Each row is a point. The points of each table are mixes of a few directions, plus a little noise. How many directions does each table use, and how many do they share? Where both have some left over, give the other angles between the two spaces (their principal angles), to ten degrees, smallest first.

First (6 x 3):
[[ 0.16 -0.17 -0.13]
 [-0.12 -0.07  0.35]
 [ 0.19 -0.02 -0.37]
 [-0.59  0.48  0.65]
 [ 0.32 -0.43 -0.13]
 [ 0.05  0.21 -0.38]]
Second (6 x 3):
[[-0.02  0.19 -0.21]
 [ 0.23 -0.39  0.01]
 [ 0.03  0.22 -0.34]
 [ 0.36 -0.68  0.11]
 [-0.38  0.65 -0.03]
 [-0.22  0.02  0.46]]
Directions: first 2, second 2, shared 2

First (8 x 8):
[[-0.41  0.30  0.04 -0.03  0.21 -0.58  0.09 -0.15]
 [ 0.38 -0.44 -0.57  0.55 -0.01  0.21  0.42 -0.32]
 [-0.08  0.36  0.20  0.10  0.13 -0.35 -0.07  0.20]
 [ 0.17 -0.10  0.39 -0.25  0.32  0.49 -0.41 -0.01]
 [ 0.13  0.10  0.02 -0.60 -0.22  0.17 -0.15 -0.10]
 [-0.70 -0.14  0.02  0.47  0.13 -0.39  0.19  0.07]
 [ 0.91 -0.09  0.03 -0.18 -0.40  0.77 -0.24  0.35]
 [-0.42  0.01 -0.11 -0.05 -0.15 -0.30  0.15 -0.05]]
Second (7 x 8):
[[-0.34  0.34  0.22  0.16  0.20  0.36  0.07  0.27]
 [-0.06 -0.01 -0.13 -0.10 -0.08 -0.16  0.07  0.23]
 [ 0.74 -0.60 -0.13 -0.06 -0.21 -0.33 -0.27 -1.02]
 [ 0.00 -0.16 -0.44 -0.37 -0.30 -0.61  0.16  0.56]
 [-0.11  0.11  0.05  0.03  0.06  0.10  0.03  0.13]
 [-0.17  0.09 -0.10 -0.08 -0.04 -0.10  0.11  0.39]
 [-0.06  0.24  0.53  0.42  0.36  0.73 -0.16 -0.56]]
Directions: first 5, second 2, shared 0; angles 40, 50
